Each row is a point. A path goes straight from each point to the next, and from the last back to the first. The post is the endless flat space through its rows: a point in 2 columns, a line in 3, a plane in 4, and so on, so that a path can go around it. How many times does the path go around the post? Going back the other way cancels.
In the rows, zero is written as 128.

Post (2 x 3)
100,116,96
126,176,138
Path (20 x 3)
82,132,75
61,146,137
97,123,133
149,135,142
141,153,112
104,166,78
68,161,104
106,156,142
94,80,126
108,112,121
146,94,101
141,134,84
92,160,90
99,164,111
137,189,82
137,116,92
105,67,127
134,114,123
144,138,112
154,204,103
Times around: 2

Post (10 x 11)
144,114,110,167,182,70,154,87,74,129,121
133,126,143,141,145,146,127,125,122,90,119
153,91,133,87,147,127,72,154,126,155,109
119,103,74,177,144,60,87,105,165,219,194
127,87,157,58,167,124,131,191,97,100,142
153,135,97,111,137,120,143,94,86,101,133
146,161,103,162,148,136,203,85,97,146,104
106,140,89,189,82,73,116,96,140,200,137
109,117,144,129,133,141,89,138,98,168,152
131,69,77,155,100,139,112,150,113,187,131
Path (34 x 11)
88,142,131,121,111,152,153,148,129,115,138
105,133,104,113,84,154,81,190,128,113,97
158,133,101,111,155,178,99,150,116,159,176
161,100,116,141,162,140,135,125,101,96,138
149,120,97,135,141,96,164,95,130,146,150
92,81,113,184,116,85,159,99,92,145,147
121,126,89,154,180,155,108,37,79,174,136
97,130,105,168,162,151,134,141,138,149,155
157,114,93,149,152,125,113,147,75,138,126
114,154,78,124,116,95,153,125,64,165,145
115,113,49,149,103,165,96,113,143,163,105
137,86,155,108,147,99,96,108,113,77,56
130,86,101,162,127,81,147,120,99,159,135
175,158,100,104,158,112,151,102,149,184,157
149,119,69,139,98,113,144,151,126,115,165
129,156,106,118,156,147,104,124,144,177,161
87,146,48,170,140,132,187,85,103,171,167
90,138,134,102,94,145,94,103,93,113,146
94,87,136,143,127,119,163,115,86,143,185
187,102,124,124,135,125,143,73,48,169,97
152,125,79,138,61,144,155,88,142,56,93
91,109,111,89,117,97,113,136,116,190,124
127,89,62,136,158,98,150,113,86,136,124
88,84,138,140,142,80,102,135,110,198,108
172,91,76,159,154,101,148,88,122,170,115
158,109,132,88,153,100,159,134,70,109,123
122,125,115,194,155,109,139,119,108,152,164
149,131,100,108,145,134,107,150,125,133,130
130,110,105,113,191,156,107,134,112,171,93
98,138,106,154,170,93,99,147,143,214,170
149,163,127,155,110,159,101,126,99,135,144
178,117,138,136,118,124,119,137,182,134,129
126,101,124,98,142,59,149,134,90,163,153
103,71,125,133,139,123,144,122,124,128,137
Times around: 0

Post (17 x 18)
115,169,186,135,117,89,184,84,193,88,125,130,126,73,137,177,146,129
94,179,187,112,139,138,154,78,182,87,108,121,183,154,96,128,117,114
124,113,120,131,77,170,109,95,87,135,125,136,108,127,138,98,136,128
117,115,136,92,112,185,139,142,142,176,147,95,73,192,249,72,134,56
95,118,113,144,134,105,81,97,103,137,107,109,103,173,107,123,94,169
155,93,152,144,112,134,90,143,115,146,158,124,75,154,148,100,136,99
113,131,113,118,120,155,129,144,145,95,165,127,115,112,114,136,129,137
110,180,161,100,86,127,131,138,147,147,95,138,135,120,91,115,137,124
109,145,154,127,66,143,142,165,120,123,101,163,155,154,134,146,118,109
103,138,135,132,105,105,166,148,119,146,136,136,164,119,109,135,152,95
155,119,120,93,135,145,74,102,138,147,140,114,110,151,199,132,119,55
106,170,165,153,142,150,136,143,128,140,148,160,94,82,131,145,136,111
132,156,161,111,95,123,160,131,96,152,153,137,146,137,112,152,124,144
126,128,155,154,88,151,118,170,137,150,161,95,171,101,144,161,83,141
124,105,169,110,104,150,102,134,100,136,118,125,130,121,129,155,160,135
112,100,135,110,109,84,110,144,90,111,144,152,156,109,139,109,104,161
170,143,95,169,167,102,154,176,50,110,110,74,64,154,112,77,96,139
Path (26 x 18)
122,185,90,131,124,113,144,105,72,149,109,96,114,185,126,154,109,207
143,115,131,144,131,197,127,204,118,142,140,150,106,167,167,125,123,89
104,142,175,151,135,133,151,140,153,139,118,114,125,137,123,170,118,129
109,79,175,133,80,144,94,79,96,165,136,87,137,155,157,139,94,137
126,155,121,163,120,154,150,217,127,81,170,128,105,75,142,132,99,107
121,121,140,105,90,153,84,114,99,113,105,139,137,176,153,107,128,127
138,129,147,145,51,160,107,125,174,142,106,101,127,112,144,124,144,106
157,150,128,96,141,151,162,143,123,103,99,79,112,121,128,116,142,123
143,114,170,113,91,106,127,141,169,154,140,148,141,131,117,131,142,59
105,132,147,128,125,111,148,185,98,123,156,143,102,115,118,114,117,77
121,124,139,103,114,116,140,150,108,146,155,109,123,118,160,123,136,112
120,140,134,127,90,143,100,114,143,168,157,108,116,142,135,149,147,129
110,141,144,187,82,93,127,145,159,130,128,150,97,92,156,81,112,146
135,122,121,149,116,160,127,123,118,100,109,107,98,132,167,116,84,148
159,173,128,135,122,132,172,105,118,140,84,134,104,71,124,139,151,116
124,165,99,160,97,176,165,125,90,134,98,155,133,197,116,104,126,69
102,124,114,109,83,133,154,153,162,156,149,131,119,164,116,134,130,119
131,96,101,105,84,143,120,115,95,145,147,129,191,97,148,152,100,74
83,157,108,104,120,146,95,131,116,148,166,164,86,119,148,155,103,119
150,112,144,171,50,166,119,96,90,105,122,143,146,113,133,137,156,93
128,162,172,91,96,128,97,121,148,115,92,142,122,132,136,140,127,149
166,118,171,107,44,115,112,142,112,180,130,171,109,121,150,101,147,139
141,162,127,141,123,122,136,89,154,112,123,182,99,106,157,106,90,86
153,134,145,105,112,66,140,129,54,146,127,122,128,143,106,142,81,155
112,159,183,106,128,102,164,134,130,92,154,124,151,134,83,104,121,155
114,142,160,104,125,128,111,163,129,119,140,119,155,120,167,115,115,105
Times around: 4

Post (17 x 18)
90,114,192,96,130,128,117,76,58,191,139,82,113,156,121,77,101,114
113,175,90,86,141,123,137,115,176,119,109,159,189,119,119,162,159,119
149,139,114,128,166,111,125,182,131,96,136,103,101,157,118,122,151,134
122,109,178,127,147,93,116,175,132,164,155,166,86,123,160,141,96,106
103,135,128,127,180,100,99,182,106,133,109,117,73,118,152,164,90,107
140,86,134,145,123,151,151,98,126,105,119,112,118,138,133,163,146,177
85,123,138,122,163,143,170,109,131,98,96,136,128,159,129,64,118,46
180,137,89,166,101,135,138,144,156,156,109,141,157,109,108,138,125,131
113,152,162,101,106,161,116,134,162,161,150,75,71,107,93,169,109,102
164,168,124,120,93,104,101,82,158,134,105,156,146,161,108,160,143,123
58,142,139,141,139,154,92,96,150,114,91,123,116,160,120,125,129,127
145,128,150,104,35,133,117,108,137,115,131,114,126,107,85,127,135,135
114,105,139,141,129,99,158,127,79,139,121,106,68,136,147,122,145,164
115,115,107,145,150,152,119,173,98,121,132,117,88,180,192,142,139,124
93,97,136,98,153,134,147,123,164,136,77,148,130,139,132,136,173,93
138,147,78,74,162,143,130,105,125,167,113,195,134,143,107,159,151,134
134,129,138,133,134,112,101,85,160,133,125,156,148,96,147,75,155,88
Path (24 x 18)
131,149,117,90,76,141,74,158,126,96,121,175,102,137,137,159,171,130
121,155,115,87,190,106,155,140,117,149,108,222,135,157,220,128,101,49
72,125,145,98,127,73,134,126,127,125,87,117,69,177,96,97,130,155
104,68,131,73,146,118,133,134,164,131,116,146,98,110,95,154,155,95
105,149,102,85,131,160,111,103,144,101,141,85,92,141,115,125,133,131
169,117,191,148,100,111,113,49,156,100,105,67,105,126,125,59,177,161
156,138,107,148,84,133,132,135,118,136,118,125,130,92,138,103,134,114
181,139,90,113,118,95,113,160,137,119,103,167,136,47,95,140,134,114
130,135,158,68,174,123,173,118,101,170,154,195,114,120,152,108,134,158
137,133,175,32,171,118,106,67,137,127,159,142,175,150,164,101,145,68
151,148,89,64,147,150,123,74,116,158,86,155,134,119,106,95,209,127
109,144,137,127,117,103,124,123,117,127,98,143,107,141,155,142,163,92
97,113,89,161,170,104,98,107,72,119,113,123,77,144,127,166,137,162
137,131,97,68,114,97,111,91,134,121,96,175,168,175,121,139,124,87
134,133,77,60,145,82,128,127,90,154,109,135,125,101,172,128,127,121
103,150,98,27,146,141,123,97,134,143,74,151,186,127,127,120,159,60
62,106,116,100,102,154,138,85,100,117,139,140,115,140,176,110,173,169
132,173,124,84,146,114,156,68,129,129,139,110,157,146,53,120,76,74
181,165,86,107,166,142,75,145,157,125,169,79,166,57,61,134,136,98
95,143,161,96,121,151,135,96,126,129,71,128,120,195,89,150,109,79
114,170,149,164,111,123,62,102,144,110,102,153,91,104,168,68,115,82
128,110,130,151,88,143,118,159,122,99,99,172,68,144,197,150,144,183
95,146,169,77,147,152,104,117,111,163,88,103,149,168,100,191,118,160
142,134,174,119,108,81,111,137,74,122,145,126,72,151,126,217,79,158
Times around: 0
